Each row of a before or after table is a point. One or more steps were done to the points. Then noise was added and the rows were shuffled. The steps act on columns, c1 being the first. Name the steps. A step turns or swaps two columns, mirrors them in a line or flattens them onto one, adds a multiple of one to another, or multiplies or shifts one. Angles are multiples of 10 degrees, from the lower column toward the higher: turns from -170 to 170, lines from 10 to 170 but not 90. Use the fewest steps. Two steps may share a column if one is a turn and the other turns, adds or multiplies; they go together, in the order done. Otherwise the lowest column goes first.

Before (13 x 2)
[[-0.02 -0.22]
 [ 0.12 -0.29]
 [ 0.41  0.43]
 [-0.09 -0.04]
 [-0.71 -0.21]
 [ 0.17 -0.24]
 [ 0.11 -0.29]
 [-0.07 -0.18]
 [ 0.24  0.10]
 [-0.49 -0.29]
 [ 0.77  0.59]
 [-0.19  0.29]
 [ 0.48  0.28]]
After (13 x 2)
[[-0.46  0.28]
 [ 0.18  0.58]
 [-0.01  0.45]
 [ 0.40 -0.24]
 [-0.07 -0.04]
 [ 0.25  0.30]
 [-0.50 -0.22]
 [ 0.19 -0.23]
 [-0.21 -0.31]
 [ 0.40 -0.28]
 [ 0.42 -0.30]
 [ 0.14  0.13]
 [ 0.10 -0.20]]
Steps: add -1 times c2 to c1

Before (9 x 6)
[[-0.55 -0.53 -0.32 -0.23 -0.19 -0.02]
 [ 0.27  0.47  0.36  0.29 -0.13  0.15]
 [ 0.25 -0.13 -0.04 -0.21  0.16 -0.28]
 [ 0.22 -0.47 -0.15  0.09 -0.05  0.17]
 [-0.10  0.46  0.30  0.39  0.08  0.63]
 [ 0.00 -0.49 -0.32 -0.09 -0.27  0.18]
 [ 0.32  0.41  0.65 -0.01 -0.26 -0.15]
 [-0.36 -0.14 -0.40  0.58 -0.15  0.26]
 [ 0.77  0.23 -0.37 -0.17 -0.13  0.15]]
After (9 x 6)
[[ 0.27 -0.05  0.63 -0.16 -0.13  0.17]
 [-0.48  0.01 -0.61  0.27 -0.19 -0.01]
 [ 0.01  0.11 -0.48  0.33 -0.29  0.21]
 [-0.33  0.56  0.08  0.47 -0.17  0.26]
 [ 0.27 -0.09 -0.22 -0.03  0.15 -0.29]
 [-0.04  0.00  0.70 -0.08  0.09  0.64]
 [ 0.20  0.03 -0.27  0.42  0.02  0.14]
 [ 0.79  0.34 -0.16 -0.28 -0.15  0.12]
 [ 0.25 -0.41  0.53 -0.34 -0.24 -0.13]]
Steps: turn c2 and c4 by -50 degrees; turn c2 and c3 by 60 degrees

Before (8 x 11)
[[-0.33 -0.36  0.25  0.28  0.09  0.26 -0.02 -0.03 -0.07 -0.35  0.41]
 [ 0.36  0.08 -0.39  0.02 -0.67  0.22 -0.28 -0.27  0.29 -0.33 -0.10]
 [-0.49 -0.28  0.16 -0.55  0.21 -0.51  0.36  0.48 -0.29  0.07  0.13]
 [ 0.43  0.59 -0.41 -0.43 -0.17  0.02  0.19 -0.26 -0.50 -0.04 -0.40]
 [-0.47  0.61  0.25  0.30 -0.43  0.11 -0.24  0.45  0.20  0.05 -0.06]
 [ 0.33  0.02  0.10  0.32  0.08  0.19  0.37  0.02  0.43  0.16  0.31]
 [-0.04 -0.29  0.17  0.46  0.00 -0.36  0.36 -0.08 -0.18  0.25  0.07]
 [-0.43 -0.21 -0.18 -0.06 -0.71  0.32 -0.37 -0.11  0.10  0.20 -0.10]]
After (8 x 11)
[[ 0.34  0.09  0.01  0.03 -0.66  0.22 -0.27 -0.27  0.28 -0.31 -0.14]
 [-0.45  0.59  0.65  0.30 -0.41  0.12 -0.23  0.45  0.20  0.04 -0.49]
 [-0.05 -0.28  0.58  0.46  0.01 -0.38  0.34 -0.08 -0.17  0.25  0.27]
 [-0.45 -0.19  0.20 -0.09 -0.70  0.35 -0.36 -0.12  0.09  0.22  0.03]
 [-0.48 -0.29  0.55 -0.53  0.20 -0.50  0.36  0.50 -0.29  0.06  0.34]
 [ 0.42  0.61  0.01 -0.46 -0.19  0.00  0.20 -0.24 -0.53 -0.07 -0.83]
 [ 0.32  0.02  0.51  0.31  0.07  0.18  0.36  0.03  0.44  0.15  0.30]
 [-0.31 -0.34  0.65  0.30  0.06  0.26 -0.02 -0.04 -0.05 -0.35  0.68]]
Steps: add -0.7 times c2 to c11; shift c3 by 0.40

Before (11 x 18)
[[-0.12 -0.08  0.28 -0.09  0.21 -0.03 -0.04  0.30  0.00 -0.59 -0.56 -0.23
   0.10  0.18  0.32  0.17 -0.05 -0.19]
 [ 0.49  0.13  0.08  0.43  0.38 -0.10 -0.28 -0.26  0.07  0.05 -0.21 -0.44
   0.55  0.87  0.08 -0.05  0.60 -0.23]
 [ 0.09  0.27  0.36 -0.23  0.34 -0.38 -0.58 -0.74 -0.26 -0.26 -0.29  0.00
  -0.42 -0.17  0.38 -0.14  0.56  0.49]
 [-0.03 -0.26 -0.15  0.12 -0.32 -0.42 -0.46 -0.08 -0.62 -0.04 -0.67  0.10
  -0.39  0.23 -0.25 -0.35 -0.42  0.11]
 [ 0.56  0.08  0.10  0.27 -0.05  0.52 -0.41 -0.06 -0.34 -0.07 -0.36 -0.71
   0.21  0.17 -0.58 -0.56 -0.44  0.36]
 [-0.43 -0.07 -0.21 -0.28 -0.02  0.29  0.07 -0.01 -0.08 -0.04 -0.20 -0.15
  -0.12 -0.10 -0.48  0.07 -0.13  0.55]
 [ 0.39 -0.15  0.15 -0.29  0.10 -0.13 -0.69 -0.13  0.28 -0.11  0.11  0.41
   0.28 -0.12 -0.59 -0.01  0.11  0.03]
 [ 0.17  0.03  0.21  0.58  0.01 -0.49  0.15  0.12  0.05 -0.20 -0.12  0.06
  -0.12 -0.66 -0.13 -0.10  0.60 -0.02]
 [-0.31  0.22 -0.05  0.07  0.24 -0.12 -0.26  0.35  0.28  0.06  0.15 -0.34
   0.00 -0.92  0.07 -0.08  0.56 -0.41]
 [ 0.24  0.03  0.16 -0.36  0.44 -0.37 -0.29 -0.16  0.16  0.56  0.48  0.29
   0.18 -0.16  0.55  0.33  0.11  0.24]
 [-0.17  0.27 -0.46 -0.27  0.48 -0.02  0.39 -0.16 -0.04  0.78 -0.11 -0.19
   0.65  0.20 -0.31  0.05 -0.34 -0.53]]
After (11 x 18)
[[ 0.10  0.28  0.34 -0.21  0.33 -0.39  0.00 -0.75 -0.25 -0.25 -0.31 -0.03
  -0.40 -0.07  0.38 -0.12  0.55  0.48]
 [ 0.40 -0.16  0.14 -0.27  0.11 -0.11  0.00 -0.13  0.29 -0.13  0.11  0.39
   0.26  0.00 -0.60  0.01  0.11  0.04]
 [-0.27  0.19 -0.05  0.04  0.21 -0.11  0.16  0.36  0.24  0.05  0.17 -0.33
   0.02 -0.88  0.08 -0.09  0.56 -0.44]
 [-0.44 -0.05 -0.21 -0.28 -0.03  0.31  0.01  0.01 -0.05 -0.02 -0.19 -0.18
  -0.10 -0.10 -0.50  0.05 -0.13  0.53]
 [ 0.18  0.04  0.21  0.57  0.02 -0.51  0.10  0.12  0.06 -0.22 -0.12  0.05
  -0.11 -0.65 -0.11 -0.07  0.60 -0.05]
 [ 0.54  0.06  0.08  0.26 -0.05  0.54 -0.05 -0.06 -0.38 -0.07 -0.37 -0.73
   0.24  0.23 -0.57 -0.56 -0.41  0.33]
 [ 0.23  0.02  0.19 -0.37  0.45 -0.38  0.01 -0.16  0.16  0.56  0.48  0.27
   0.18 -0.08  0.55  0.32  0.11  0.25]
 [-0.02 -0.25 -0.17  0.11 -0.32 -0.42 -0.05 -0.07 -0.63 -0.06 -0.68  0.08
  -0.41  0.29 -0.27 -0.37 -0.41  0.09]
 [-0.15  0.25 -0.44 -0.30  0.46 -0.03 -0.02 -0.16 -0.03  0.78 -0.12 -0.18
   0.62  0.14 -0.29  0.09 -0.34 -0.51]
 [ 0.49  0.13  0.07  0.42  0.35 -0.09 -0.17 -0.26  0.08  0.04 -0.21 -0.43
   0.54  0.87  0.08 -0.06  0.59 -0.22]
 [-0.14 -0.07  0.27 -0.10  0.24 -0.06 -0.03  0.29  0.01 -0.56 -0.55 -0.23
   0.07  0.18  0.33  0.18 -0.08 -0.18]]
Steps: flatten c7 and c14 onto the line at 100 degrees

Before (9 x 32)
[[-0.28 -0.02 -0.09 -0.51  0.24 -0.93 -0.66 -0.23  0.39  0.27 -0.08 -0.03
  -0.20 -0.40  0.24 -0.34 -0.34  0.10 -0.35  0.06 -0.05  0.62  0.36  0.34
  -0.47  0.33  0.00  0.23  0.50  0.16 -0.26  0.50]
 [ 0.43 -0.49 -0.26  0.41  0.16  0.26  0.03  0.14  0.33 -0.04 -0.24  0.15
  -0.03  0.27 -0.31  0.24 -0.18 -0.11  0.11  0.11  0.58 -0.18  0.22 -0.48
   0.10 -0.20  0.27  0.31 -0.27 -0.25  0.18 -0.16]
 [-0.06  0.08  0.44 -0.04 -0.34  0.26 -0.02 -0.14 -0.30  0.25  0.63 -0.16
   0.32 -0.32 -0.22  0.52  0.06 -0.33 -0.21 -0.22 -0.11  0.48  0.05  0.09
   0.51 -0.18 -0.37 -0.17  0.35 -0.36  0.49 -0.17]
 [ 0.41 -0.61 -0.14  0.26  0.12  0.19  0.29  0.45  0.00 -0.07 -0.02  0.07
  -0.38  0.29  0.00 -0.13 -0.05 -0.21  0.39 -0.07 -0.03 -0.07  0.11 -0.23
   0.06 -0.08  0.06  0.35  0.09 -0.14  0.04 -0.29]
 [ 0.40 -0.87  0.06  0.17  0.35 -0.05  0.25  0.01 -0.02  0.00 -0.45  0.01
  -0.57  0.31 -0.04 -0.37 -0.22  0.24 -0.33  0.14  0.17 -0.28  0.34 -0.17
  -0.04 -0.28  0.05  0.26 -0.03  0.04 -0.15  0.21]
 [ 0.50 -0.76 -0.20  0.09  0.13 -0.10 -0.15  0.16 -0.18 -0.16  0.00 -0.31
  -0.13  0.09 -0.18 -0.15  0.00  0.15  0.33 -0.12  0.22 -0.18  0.21 -0.37
   0.76  0.07  0.32 -0.11 -0.38 -0.37  0.13  0.13]
 [-0.19  0.03  0.22 -0.20 -0.22  0.40 -0.23 -0.29 -0.01 -0.09  0.35 -0.26
   0.19 -0.35  0.12  0.29 -0.30 -0.24 -0.30 -0.23 -0.45  0.31 -0.07  0.60
   0.50 -0.20 -0.02 -0.11  0.24  0.14  0.34 -0.53]
 [-0.13  0.31 -0.62 -0.29  0.83 -0.68 -0.31 -0.42  0.46  0.57  0.14 -0.23
   0.03  0.15  0.03 -0.52 -0.09 -0.01 -0.53 -0.07 -0.18  0.57  0.06  0.79
  -0.22  0.43  0.10 -0.04  0.12  0.24 -0.58  0.31]
 [ 0.29 -0.29  0.17  0.30 -0.17  0.56  0.13  0.41 -0.01  0.08  0.29  0.09
   0.23 -0.11 -0.02  0.54 -0.06  0.00  0.03 -0.09 -0.08  0.33 -0.15 -0.03
   0.31 -0.19 -0.19 -0.21 -0.64 -0.01  0.35 -0.18]]
After (9 x 32)
[[-0.05  0.11  0.50 -0.07 -0.87  0.22  0.00 -0.15 -0.27  0.26  0.07 -0.17
   0.34 -0.30 -0.21  0.55 -0.67 -0.74 -0.23 -0.21 -0.09  0.47  0.09  0.10
   0.51 -0.19 -0.39 -0.15  0.35 -0.39  0.49 -0.16]
 [-0.16  0.06  0.27 -0.21 -0.56  0.40 -0.19 -0.24  0.03 -0.09 -0.29 -0.25
   0.17 -0.36  0.08  0.34 -0.33 -0.44 -0.34 -0.24 -0.43  0.31 -0.06  0.66
   0.52 -0.25 -0.02 -0.14  0.25  0.12  0.35 -0.50]
 [ 0.40 -0.87  0.06  0.17  0.87 -0.04  0.22  0.01 -0.02 -0.02 -0.24  0.01
  -0.56  0.31 -0.04 -0.40  0.48  0.48 -0.33  0.14  0.16 -0.31  0.31 -0.18
  -0.06 -0.29  0.04  0.24 -0.03  0.05 -0.18  0.24]
 [-0.14  0.28 -0.59 -0.31  2.12 -0.69 -0.32 -0.41  0.47  0.60 -0.09 -0.27
   0.01  0.17  0.04 -0.51 -0.17  0.37 -0.55 -0.06 -0.18  0.58  0.07  0.78
  -0.21  0.42  0.09 -0.02  0.12  0.27 -0.58  0.29]
 [ 0.44 -0.49 -0.29  0.41  0.42  0.29  0.03  0.16  0.32 -0.05 -0.21  0.10
  -0.06  0.31 -0.31  0.21  0.25 -0.26  0.13  0.11  0.59 -0.16  0.21 -0.51
   0.11 -0.17  0.26  0.31 -0.29 -0.24  0.16 -0.11]
 [ 0.38 -0.62 -0.18  0.32  0.32  0.19  0.27  0.40  0.00 -0.08 -0.11  0.10
  -0.36  0.28  0.03 -0.11  0.03 -0.12  0.40 -0.07 -0.01 -0.09  0.11 -0.22
   0.03 -0.10  0.09  0.31  0.09 -0.12  0.10 -0.27]
 [-0.31 -0.02 -0.11 -0.50  0.61 -0.90 -0.70 -0.24  0.37  0.21 -0.37 -0.05
  -0.22 -0.36  0.25 -0.32  0.11  0.31 -0.29  0.04 -0.03  0.60  0.40  0.33
  -0.46  0.29 -0.01  0.22  0.53  0.16 -0.29  0.51]
 [ 0.49 -0.82 -0.20  0.14  0.31 -0.12 -0.14  0.14 -0.16 -0.14 -0.02 -0.28
  -0.11  0.05 -0.18 -0.16  0.02  0.24  0.34 -0.10  0.22 -0.23  0.21 -0.37
   0.79  0.11  0.33 -0.13 -0.37 -0.38  0.15  0.10]
 [ 0.23 -0.29  0.15  0.31 -0.45  0.57  0.15  0.38 -0.03  0.08 -0.09  0.11
   0.22 -0.11 -0.04  0.54 -0.28 -0.37 -0.01 -0.08 -0.07  0.35 -0.17 -0.01
   0.30 -0.18 -0.22 -0.18 -0.66 -0.01  0.36 -0.15]]
Steps: multiply c5 by 2.5; turn c11 and c17 by -90 degrees; add -0.7 times c16 to c18
